Each row is a point. Any point is a mix of the corners, with weights that add up to 1. It lies inside the corners' shape when no weight is negative. Is each point inside? If not, which corners have a negative weight?

Corners:
(1): [-9 62 17]
(2): [-47  21   3]
(3): [-43 -15 -81]
(4): [22 13 37]
Points:
[-24  41   9] => inside
[-27   9  -3] => outside (1)
[11 23 27] => inside
[-4 41 18] => inside
[ -9   4 -15] => inside
[-36  49 -11] => outside (4)
[-42  15 -13] => inside
[-29  20   8] => inside
[-41   0 -47] => inside

Corners:
(1): [ -2 -14 -16 -22 -19 -11  -4  30   0]
(2): [-19  15 -12 -35 -27  26 -20   1  -8]
(3): [ -2   7 -13   3 -14  22 -15  34  14]
(4): [ 20   4 -15  18  11  -2 -27  -3 -10]
(5): [-25 -18 -14   6 -22  -7  -2   4  -4]
(6): [ -2 -15  12 -14 -13  11 -24  -2  20]
(7): [  2  33 -17  11 121  39 -25   8   8]
(8): [  3 -21   0 -17 -20  32   5   6 -12]
(9): [ -4   3  49  14  16 -12 -14  37 -12]
(10): [ -2  22 -10   0 -10  -8  50   7  16]
Points:
[ -9   2 -17 -17 -11  18  11   7  19] => outside (4, 9)
[-18   3 -32  -5   1  20   5  11  -2] => outside (4, 6, 9)
[ -7  -9  -3  -6 -29   4  -5  15  -1] => outside (7)
[ -7 -17   4   1 -36  12 -35  11  -3] => outside (1, 7, 10)
[ -1   2   2   7  19  16 -10   3  11] => outside (1, 2)
[ -8   1   1 -16 -12  13 -15   5   4] => inside
[ -7   8  11  -5   9   9 -15  17  -5] => inside
[ -1  10  -6  -2  43  23 -17   7   7] => inside

Corners:
(1): [-11  52  60 -16  41 -52  52  25 -43 -22 -31  79   2 -34 -31  31  39   5]
(2): [-13 -38 -47  32 -27  30  10  -6  15  65 -18  -9 -59 -18  -4 -57   7 -50]
(3): [ -8 -37 -26  43  11 -95 -52  34 -13 -32  25  51 -44  -1 -29  -7 -47  59]
(4): [ 35 -11  -2  12   2 -41 -22  32  63   3 -15  66 -43 -19  20   6  25 -15]
(5): [ -2 -10  29 -40  10  19 -28 -30  51  35 -33   4   8   7 -36  -6 -68 -10]
(6): [-23   6  48  25 -32  36   9  26 -29  37  37   5  18  43 -51 -34  -9  26]
(7): [ 58  53  -7  29   6 -54   3  -7 -44 -58 -36  59   2 -32 -14  20 -42  21]
(8): [ 33  33  38  -3 -18   7  30  22 -31  61  31 -13  -4  19  47  40  34  30]
(9): [  7  20 -14  22 -49 -68  -3 -30  57  32 -36 -13  -2  42  -4  -1 -24  10]
(10): [-46 -49   2  17 -32 -50 -22 -28  46 -27  13  38 -19 -18  40  39  24 -17]
(11): [-20   6 -23  19 -37 -54  25  -9  13 -44  54   7 -38  45   5   0 -60  21]
(12): [-12  32  54 -43 -52 -19 -28 -15 -32   1 -16  67  23  -5  24  22 -42 -11]
(13): [  3  10  19 -38  19 -13 -22 -46  34 -17  18  61   8  45  -8 -30 -14  16]
(14): [ 36  55 -19 -33  37 -49 -17 -10  39 -33  10  -5  -2 -45  -5 -52 -19 -14]
(15): [-40  52  51  12  33 -42 -15  15   8  13  33  49   3  43 -46 -12  18 -59]
(16): [ 47  -3  44  -8  39 -20  32  15 -14  -8  -3   3  22  12  30 -48  34   6]
(17): [ 61 -18 -20 -35 -14 -76   6  14  -6  -1 -18 -29 -28 -43 -36  32  35 -29]
(18): [-30 -17  40 -24 -11  30 -16  27  -3 -48 -44  16 -46 -13  25  30  34  23]
(19): [-31 -36 -28 -37  -4  20 -42  50  14  18  19  47  34  54  -9  55 -38  42]
Points:
[  6   0   4  -6   3 -38 -12   3  13  -7  -3  30 -15   0   0   5  -8  -1] => outside (6)
[ -9   0   5   4 -11 -34   1   9  11   4  16  20 -12  19   2  -4  13  -1] => outside (5, 7)
[  5   7   4  -2 -11 -31  -8   1  21  -1 -13  20 -15   1   1   0  -3   1] => inside
[ -1   3  15  -7  -1 -18  -7   7  -2  -3  -1  32  -6   0  -8   5 -11   5] => outside (9)

Corners:
(1): [ 15 -37  -1 -37  -7  16 -23  45  61  27 -18  -1  15  60  18 -21 -58  55
 -37 -20]
(2): [ 13  28  31  29  29  35 -27 -12  -9  36  49 -46  12   5  30 -62  28  26
  24  -3]
(3): [  4  12   3 -42 -71  -4 -31  -7  53 -36  46  12 -82  48  22 -21  43  31
   0  17]
(4): [  4 -59  38  -7   0 -10  -9 -24  39 -42 -48  -5 -50  59   5  32  -5   8
  10  -3]
(5): [-13  28  50  29 -78 -68  42 -22  33 -21   0 -43 -12  32  49 -20 -15   7
 -17   5]
(6): [-19 -19 -26  28  40   2   6   7   7   9 -58  51 -45  -9 -25  35   2  42
 -24 -65]
(7): [ 19   1 -25 -40 -67 -54  60  43 -34 -13  -1  21 -45 -30 -41  23 -57 -41
  14  -2]
(8): [-37 -34 -49  37 -31  31  42  10 -40 -34  -1  39 -58  20 -36  14 -34  26
  29  33]
(9): [-36 -22 -12   6 -20  19  52  62 -25  20  11  31  23 -30  27  26  28 -33
  32 -19]
(10): [-57 -38  34 -47 -32 -29 -10 -34  72  44  15  48 -24  24 -49 -57 -29  45
   7  20]
(11): [-23  24 -53 -11 -56   5 -26  28 -14 -28  11 -34  23   2 -31  17  24  -2
 -48 -34]
(12): [ 27 -17 -42  31 -30   8  -7 -33 -16  29  62 -21  59  17  28 -44 -38 -24
 -30 -37]
(13): [-35  -2 -52  34  23 -40  32  59 -23 -35  28   3 -13  34 -23 -32   3   3
  45  30]
(14): [-55  51  18  -1  18  -3 -18   3   7  -1   8  27  41  49  43   6   8 -31
  21  38]
(15): [-13  33  14  44  -4  28 -32  21  57  18  -3 -20   3  45  23  39  23 -20
  33  49]
(16): [-14  15 -56 -35 -13 -19 -21   6  33  10  -8 -27  54  17  51 -34   0  36
 -19  42]
(17): [-16 -55  34   8  41  12 -15  48  26  37 -63  34 -91  -1 -41  -8 -11 -28
 -64 -59]
(18): [ -2 -45  35  44 -66 -10 -38  17  -7 -10 -38  44 -55  15  -2 -16  -2  30
  50  10]
(19): [-44  -6  19 -27  16  15  15 -22  49 -59  32  31   3 -22 -14  20 -39 -26
  15 -18]
(20): [-30  22 -39  -5 -41  29  38  10   2   1  15 -25   9   3  22 -42  -5 -26
  41 -59]
(21): [-48 -15 -24  26 -14 -16 -31 -17 -45  22  31 -38  43 -14  40  41 -70 -48
  10 -68]
Points:
[-39 -18  21 -16 -29  -7  21   6  39 -12 -23  35 -25  15  17  26 -16   2
  36   4] => outside (2, 11, 12, 13, 17)
[-19 -11  11  19 -18   2   1  -6  23 -10   7  -7 -16  21  11  -9  -6  10
   0 -19] => outside (7, 14, 16)
[-30 -16  -5  20 -17   7  -1   7  11   0   4  14  -4  21   4   6  -8  -9
   1 -24] => outside (2, 7, 16)
[-21  -3 -11  -1  -6 -10   7  -1  13  -4  19   0  25  13   4   0 -24   8
   5   6] => outside (3, 17, 18, 20)
[-16  -2  -6  -4 -12   3 -16  25  26   1 -29  10 -52  41 -22 -18   9  35
  12  11] => outside (5, 9, 12, 19, 21)
[-23 -16   0  -1  10  10  -6  25  10   2 -12  24 -33   9 -19  10  -8  -1
   7 -20] => outside (5, 12, 16)

Corners:
(1): [ -2 -23 -60  19 -11 -29 -52  48  43  10 -14   3 -60  53 -39  15 -46  40
 -12  -3]
(2): [  3 -11  -1  -2  14   0  25 -40   3  18 -19  30   8  30   0  32  48  31
  42  15]
(3): [  9  42  63  25  -1 -10 -18  52   8   5 -50  48  21  16 -30 -25   7  36
  -6  -5]
(4): [ 21  -5 -19  35 -59  42  33   6  19   7 -71 -27 -52  20  -8 -23 -15  -1
 -29  61]
(5): [ 31  74  16  19  15 -60 -10  12   5 -11 -30   1  -9  36  -9  18  -2  61
 -12 -15]
(6): [  9 -37 -36  12 -19 -10 -19 -22  57  28  18  22  60  27 -58  30 -59 -25
 -50  36]
(7): [-49  32  28   6  20 -10  86  17 -27   6   9  77 -40 -23  17  -5 -45 -12
 -26  17]
(8): [ -9  21   6  46  -1 -54  21 -41  54 -25  -8  49  31 -17   6   5  51  37
 -18  32]
(9): [-43 -20 -48 -10 -21  41   1 -35  62   6   6  39  13  14  11   2  25 -39
 -73 -11]
(10): [ 50 -32  25   3 -46  -2 -27  33 -55 -41 -15   8 -54  -5  42  80  -5  20
  -5 -30]
(11): [-89 -24  12 -10  -1  13   8  63  39 -55  -6   0  -5   7  26  47  32  39
  34   3]
(12): [ 30   2  33  -5   2  22   3 -69  30  -1  34  -5 -21   8  11  -4  25  33
 -13  36]
(13): [ -7 -79  59  58 -27  -8  -4   7  -9  29  -8 -69  13  17  15  -1  -8  14
 -36  19]
(14): [ 13 -17 -32 -12  23   0  -8  -4 -54  -3  20 -25 -69  23 -27  -1  12 -57
  48  69]
(15): [ -9 -19  28  78 -15  33 -10 -29 -32 -28 -33   7 -45  34   7  -1 -36  17
 -65  11]
(16): [-33 -48   4 -57  43 -13  64  18  14 -66  45  23  -8  21 -43 -29 -12 -18
   4 -63]
(17): [ 16  21  -9  64  13 -25  14  32  39  52  12  -8 -42  77 -58  38  17  18
 -46  32]
(18): [-44 -39  31  -1 -25  -4  16   6 -20 -25 -18 -25   5 -17 -38   6  17  59
 -14 -29]
(19): [ 26  40 -14  33 -65  29 -51  61 -15   8  -1  37  44  26  -5 -15 -28  32
  21 -28]
(20): [ 38 -60 -34 -15  21 -10 -16  -7  -7 -24  15   3  46 -48  13  27  21   9
 -31   8]
(21): [ -9  -7  13 -33  32 -62  22 -25 -26 -16  60  47  16  33  -2 -22  17  17
 -11  51]
Points:
[  2 -14  20   4  -8  -6  10  -8 -13 -26 -10   4   4  -8   1   2   2  23
  -2  11] => outside (1, 9, 17)
[ 33   9  42  23   2 -10  36 -11 -40  -2 -12   5 -20   6  -2 -10  14  20
   1  28] => outside (1, 6, 9, 11)
[ -7 -20  -8  14 -13   6  10  -4   2 -10   0   5 -15  19  -3   7  -6   6
 -20  10] => outside (3)
[ 12 -18   1  16  -3  -7  -2   8  -2  -3   1   2 -11  13  -6  22   6  12
 -18  11] => inside

Corners:
(1): [-16  34  -9 -51  26   0 -83  18   7 -44  19   4 -78  10  39  36 -51  24
  40  67]
(2): [-78 -33 -29 -68  25  26 -39  27 -12   1 -11 -10  -3  44 -60 -11 -24   7
 -45 -15]
(3): [-23 -66  27 -11 -27 -58 -13   1 -42  70  24   5  26  17 -29  -2  17  35
  15   3]
(4): [ 27 -30  27 -23   3   1  48  18  40 -11  16 -55   7 -12 -70  29  -8 -20
 -12 -36]
(5): [-12 -42 -49 -28  42 -20  16  30 -12  11  -2 -81 -25   6  48  15 -46 -22
  -6 -11]
(6): [  5  15  19   0  15  35  77  28   4  18  18   9 -10 -15 -21   2  45  -1
 -49 -13]
(7): [ 17  18  -1  -8  21 -51  19 -32  70 -27 -26  12  -6 -17  -6 -31  15 -40
  19  -6]
(8): [-12 -40  44  10  16  71  -1   3 -40 -19  23  -8  27 -27 -10   8 -23  -7
  -4 -33]
(9): [-17  62  55  33 -47   7 -14 -15  10  46 -64  -9  -1  11 -13  88 -18  32
 -23   6]
(10): [ 18  31   6  36  17  40 -16 -38  32  30  15 -11  50 -20 -27  42  21  12
  -6   9]
(11): [-11 -16 -38 -51  94 -29   1  -5  20   8  -9  -5 -19  25   6  28 -54  35
  24  32]
(12): [-18   9 -15 -72 -17  -9  29 -36  -1  17 -23  22 -37  -5 -52 -22  11  -7
 -11  26]
(13): [ -1  41 -17  19 -13  -2  64  44  33   7 -15  69  13  24 -25 -77 -53   9
 -22   6]
(14): [  0  65  35  37 -72   4  84  -8  47  24  28  -3  19 -37  12  56 -17  14
 -62 -10]
(15): [ 37  29  -8 -27  14 -70  42  -5  27   0 -32 -38  47  -8   1  -8 -16 112
 -10 -72]
(16): [ 37 -17  42  20   5  10   4 -12  12 -38 -40  19  38  30 -43  31   2 -13
 -45  14]
(17): [-11  19  46  73 -42 -16  47 -25  21 -33  51 -63 -38  50 -93  22   2 -64
 -22 -34]
(18): [ -2   0 -22 -54   3  18  19   3 -18  20   6  35  28  31 -26  15 -11   3
   8 -17]
(19): [-43 -27  23   5 -19  20  57  39 -39 -37  36 -85  11  22 -50  71 -27 -48
   7  18]
(20): [-43 -19 -19  16 -31  36  65  11  -2 -23  -1  -6 -19 -10 -12  27   6  34
 -29 -22]
(21): [-10  -8 -19   3  30 -33 -26 -14  -6 -40 -16   6 -47 -12 -56  21   5 -62
  -9   3]
Points:
[-22   0  -2 -16  -4  10  22   9  -5  10   8 -14  -7   3 -23  17 -14  10
 -13  -6] => outside (7, 16)
[-15  29   3 -10  -7  -6  32 -11  43  -4   8 -34 -22 -15 -41  47   4   3
 -21  -7] => outside (3, 5, 8, 13, 16, 18)
[ -1  -4   4  10   2 -12  47   0  18  -9  11 -15   2  -2 -37   1  -5 -14
 -25 -17] => outside (1, 9, 18)
[-12  -3 -15  -6  21   1  10  16   2  -6   2   7   6   4  10   4 -22  15
  -5   7] => outside (4, 9, 12, 17)
[  9  18   8  -2 -47 -44  62  12  28  -3 -15 -13   4  21   0   0 -37  14
  -9  -7] => outside (2, 6, 8, 10, 11, 21)
[-11  -6  -1  -2   4  -6  25   2   5  -3   7 -30 -13  12 -22  16 -14 -10
 -12  -9] => inside

Corners:
(1): [ -9  44 -33 -37 -17  18 -17   9   1  -7 -32   1  26 -39  46  28   7  35
  22 -27]
(2): [ -4  35  45   8  45 -23 -37   4   2 -12 -19 -32 -90  86 -13 -68  35  27
  33 -14]
(3): [-12  34  33   8  23 -47 -44  26 -38 -48 -18   7 -50  56 -58  -9  -6  19
   9   4]
(4): [-59   9  58  10 -29 -72 -27 -26 -46   1 -41 -19 -37  28  -9  16  50 -11
  24  27]
(5): [-37 -10 -22  11  36 -36  17  -8 -61   4 -22 -17   7  -4 -35  18  26  48
  -8  65]
(6): [ 17   4  21 -29  28 -15  46  -4  12  15 -16  -1   3 -43  15  40  -4   7
 -17 -23]
(7): [ -1 -34  23 -43 -13  30 -24  14  17   3  -6 -28  30 -79  40  32  28  33
 -38  -2]
(8): [  1  30  -5   6  13  -2   9 -47   8  27  22  22  20 -17 -43  -8  -4  -7
 -14  93]
(9): [-42  29  48  48  47  16 -20  10 -39 -37 -38  15 -51  30 -40 -63  -7  31
  13 -12]
(10): [-10  19  18  56  27 -50  34  -9 -41 -56   8  17 -63  51 -37 -18  78 -24
  54  57]
(11): [-30 -30  -8 -19  16   6  11 -25 -54 -17  30  16 -41  31 -20  14  12   3
  16  58]
(12): [-32 -13 -52  -6  12 -25 -16 -18 -59  28  -1 -30  12 -51 -20  -2   9 -30
 -41  22]
(13): [ 10 -40   0  -1 -34  13 -28  31  15  26  15   2  45 -18  31  88   7  -3
 -34 -25]
(14): [ -3  19  52 -16  11  32  -1   8   3   8  60 -38  20  17   0   1 -13  18
  69 -58]
(15): [  7   1  32  15  -3  -1 -67  47  19  -6  51  26 -28 -14  31  -8 -25  45
  12  -7]
(16): [-25  -6   1  42  38 -28 -46 -52 -25 -62 -41  -6 -46  -2 -69 -27  27  51
   5  26]
(17): [  4  22  39  70  42  40 -29  -3 -38 -28 -39 -56 -47  32  22 -35   2 -17
  46  93]
(18): [-17  29 -31 -17 -17  33 -38  11   1  31  39  15 -42 -32 -19 121 -17  -6
  -1  55]
(19): [ -1 -21  -1 -15 -16  -8 -20  76  40 -24   9 -32  -9  22  12 -34 -34  34
   7 -24]
(20): [ 24   0  13  -4 -50  -7  14  28 -26  34 -27  15  23 -31 -16  31  13   6
  16   0]
(21): [  1 -16   5  -1  -4  -9 -15  23  16  27   7  57  56 -27 -33  40  -1 -26
  23  46]
Points:
[-12   8  18  -5  14  -5 -14   5 -12  -8 -16 -10  -5  -5  -6 -18   0  24
  10   1] => outside (10, 13, 18)
[-15   7   3   9  13 -12 -14   0 -22 -13 -13  -1 -24  -1 -17  -5  12  11
   5  34] => outside (13, 14)
[ -7   4  -1  -4  13   9  -7   0  -8   1   7  -2 -14 -17  -8  13   6  12
   6  25] => outside (3, 4, 13)
[ -9  11  16  10  10  -5 -19   4 -14  -8  -4  -6 -16   7 -14   3   4   7
  10  30] => inside
[-14   9   9  11  19 -10 -20   3 -12 -14  -9  -4 -28  10 -11  -6  10  14
   3  26] => outside (14, 20)
[-16   0  14  15  13 -11 -14  -6 -24 -11   0   0 -16  -5 -26  -1   5  15
  10  37] => outside (1, 2, 13)
[-15 -12   7  17  16 -27 -19   3 -22 -13  -4  -9 -28  10  -9  18  25   3
   0  43] => outside (1, 8, 9, 14, 20)
[ -4   2  -2  -5   2  -8 -11  24  -5  -5   9  14  -7  -3 -13  14  -2  20
  13  -4] => outside (4, 7, 8, 17)
[-17  12  24  27  21  -9 -27   1 -20 -21 -14 -11 -22  17 -14 -25  13  12
  15  21] => outside (6, 11, 18, 20)

Corners:
(1): [ 70 -20 -41  32 -28  14  73  -7  40  16 -87  35  23  -3  38   8  19 -27
 -33 -14]
(2): [ 41  26 -57  71 -77 -19  41 -14  33  61 -25  -2 -19   2  22 -22 -10 -29
 -50  25]
(3): [-84 -19  24 -38  44 -29 -26  16 -29   1  40   9  13 -24  -1 -21  19 -23
  13  48]
(4): [ -3 -47  -8  13 -42   0 -43 -32  21  -2  -8 -40  28  20  24 -11  -7  -7
  22  18]
(5): [ 39 -10 -27  35 -42  57  56 -29  76   8 -36  17 -40 -12  10 -14  23  -6
 -33  17]
(6): [ 80   4 -88  67 -33  40  65 -61  56  13 -41  52  21  25  27  16  69 -30
 -49   8]
(7): [-49 -31  83   7  44  -2 -36 -20 -55 -10  28 -15  38  10  12  -3 -12  34
  17  62]
(8): [-48 -11  35   9  -1  50  23 -20  28   7  16  -7  37 -12  58 -19 -27   0
  19  -6]
(9): [-21 -14  58   9  29 -20 -62  38 -48 -27  57 -50  31 -56 -12  20   9  21
  18  68]
(10): [-39 -30  -2 -31  29 -32  -4  26 -42  49  29  -1  50 -23 -39   7   4  16
 -84  74]
(11): [ 21  -1 -33  32  13  28  -3  28 -18  49 -46  13  14 -14  -4   5   6 -13
 -48   4]
(12): [-25 -40  51 -30   3   6 -17  18 -35  20 -19 -26  77   4 -33 -37  40  23
  22  34]
(13): [ 22  31  -4   3 -21 -12 -14 -26 -11  22   9 -44 -16  26  59  -5  -4  -7
   6 -11]
(14): [-79 -20  26  14  22 -38 -21  19 -37 -52  64  10  28 -10 -37  24 -19   9
  14  14]
(15): [ 29 -18   7  31 -48  20  22 -36  26   9  22  -9 -13  18  32 -17 -23 -63
 -24 -13]
(16): [-27 -29  18 -21  14 -14 -30 -27 -51  15  53 -19  23 -14  -6 -17 -12   6
  50  19]
(17): [-22 -20  29  -4  28   4  36 -34  26  36  -1 -49  18   4  -1 -15  14 -18
  23   5]
(18): [-13  -9   0  14  27   9 -19  10   1 -35  61 -53  17   4  20 -59 -41   7
  20  35]
(19): [-80 -37 -25  11  19  12   0  -4 -49 -39  27 -10   1 -22 -12 -19  31 -11
 -34  48]
(20): [-72 -38  14   1  30  -3  -1  45 -65  31  37  -7  26  18 -20  32  32  21
  -8  53]
(21): [-13  -1   7   9 -21  30  32 -32  23 -33 -10 -21  23  19  30   9 -17 -52
  25  44]
Points:
[-21 -15   7  10  -3  -4   3  -8  -6   2  15 -17  21   6  12  -5   2 -14
  -3  28] => outside (5, 11, 16)
[ 12 -10 -20  26  -7  15  29  -6   5  13 -12  14  15  -9  17   0   9 -18
 -30  30] => outside (4, 12, 13, 14, 17)
[ -7 -27  -1  -4  25   5  -6  10 -21  29 -17 -11  44  -5   4  -7  26  12
 -25  30] => outside (2, 5, 14, 15, 16, 21)
[-18 -18   8  10   1   6   3  -2  -6   6  10 -12  22  -2   6  -6   6  -5
 -10  27] => outside (16)

Corners:
(1): [-17  48  19 -22  19  57  -3  32 -50  13  20  40 -20  16 -26  -8  -4 -46
 -18 -12]
(2): [-29  43 -28  -8  34 -36  25 -57 -34 -26 -34 -17 -11  30  18 -26  12   4
  37  13]
(3): [ -2  42 -12  40   0 -28 -41  18  47  -8   6  25 -28  -5  22   8 -22  15
  14 -16]
(4): [-28 -24  76 -46 -11 -46  29  46   3  -3  62  43   5 -15  16  10  -9   8
 -23 -21]
(5): [-12 -49 -10  61  -6  35 -37 -43   3 -38  -2 -46   0 -47   8   5  45   1
  28  44]
(6): [ 24 -46 -42 -27  -9  11   2  43 -21   2  53 -31  12 -18  44  41   5  10
   8  24]
(7): [-28  37  61 -23 -53   6 -37 -48  61  24   0   9 -17  25   2 -18  16  57
 -15 -19]
(8): [ 13  19   3 -39  32  10  27 -32  39 -40  30 -14 -14  -9 -63  15 -38  16
   5   7]
(9): [-38  36  58   7  49 -17 -46   9  18 -69  56 -20  24 -59 -24  31  26 -15
 -33 -62]
(10): [ -1  -4   2 -62  16 -28 -37 -27  69  16 -23  54 -18  71 -66   2 -42  16
 -64 -21]
(11): [ 24 -55 -39 -60  22  41 -45  13  75 -25  -6  46 -81 -23  60  44   2  59
 -50 -11]
(12): [ 25  68   5  -5  39  60 -13  17  67   0 -24 -51 -36  30 -65  16 -21 -18
 -58  21]
(13): [ 20   5  23 -46  18  -4 -32   4 -53  28  -9 -37 -26  15   0  46 -32  38
   8  58]
(14): [ -4 -50  69 -26 -34 -40 -41  28 -18 -23  16  -7 -26  37 -35   7  33   7
  19 -33]
(15): [ 17  11  39 -55  -5  50 -32 -17  28  52 -33   9   4 -35 -75 -30  -6  44
 -33 -13]
(16): [ 73 -37 -13 -32 -17 -45  10  50 -44  13  -6  26  14 -23   6  68  57 -33
 -14  47]
(17): [ 67  11  42  29  17 -25  21 -11   0  23  15  44  24  54  26 -30 -25 -46
  29 -33]
(18): [ 48 -30  -4  24 -61  14 -43  25   4  10   1 -51 -49 -24  39  81 -22  -8
  10  26]
(19): [ 17 -28  58  39   1  55 -29 -14 -72  21   3 -31  45  29 -14  73  13 -14
 -19 -21]
(20): [  1  50 -28  47 -55  66 -28  17 -28 -46 -22  64 -46   6  21 -19  -2  -8
 -58   1]
(21): [ 49 -23 -40 -10  -9 -41  12 -10  -4  46  30  21 -70  55  16 -33  30 -16
 -50  24]
Points:
[  7  23   6  -8  12  17 -17 -14   6   4  -2   7  -6   6 -14   6   1   6
 -17  -2] => outside (4, 14, 18)
[ 12  -1  13 -14   4   9 -14  -2  -3   0   7  -1 -15   9  -6  16   4   1
 -20   0] => outside (3)
[ 18  -9   3   2 -14  13  -5   4  -1   0   9   2 -14  -1   6  12  11  -2
  -6   7] => outside (9, 10, 13)
[ 20  -3   2 -14  -2   2 -25  -3  12   3  -6   5 -19  14 -12  19  -3   4
 -16   5] => outside (4)
[  8   4   8  -3   7   0 -11   0  -4  -8  10  -3 -11  11   1  21   1  -4
  -9  -1] => outside (15)
[  1  -5   1 -10   4  -3 -13  20  -6 -23  19  -1 -22  -6   0  31   0   0
 -17   8] => outside (7, 15, 17)
[  4  30  45  -1  10 -12   3   3  -6 -15  27  15   2  28 -25  10  -1 -37
 -21 -32] => outside (3, 5, 6, 11, 13, 15)
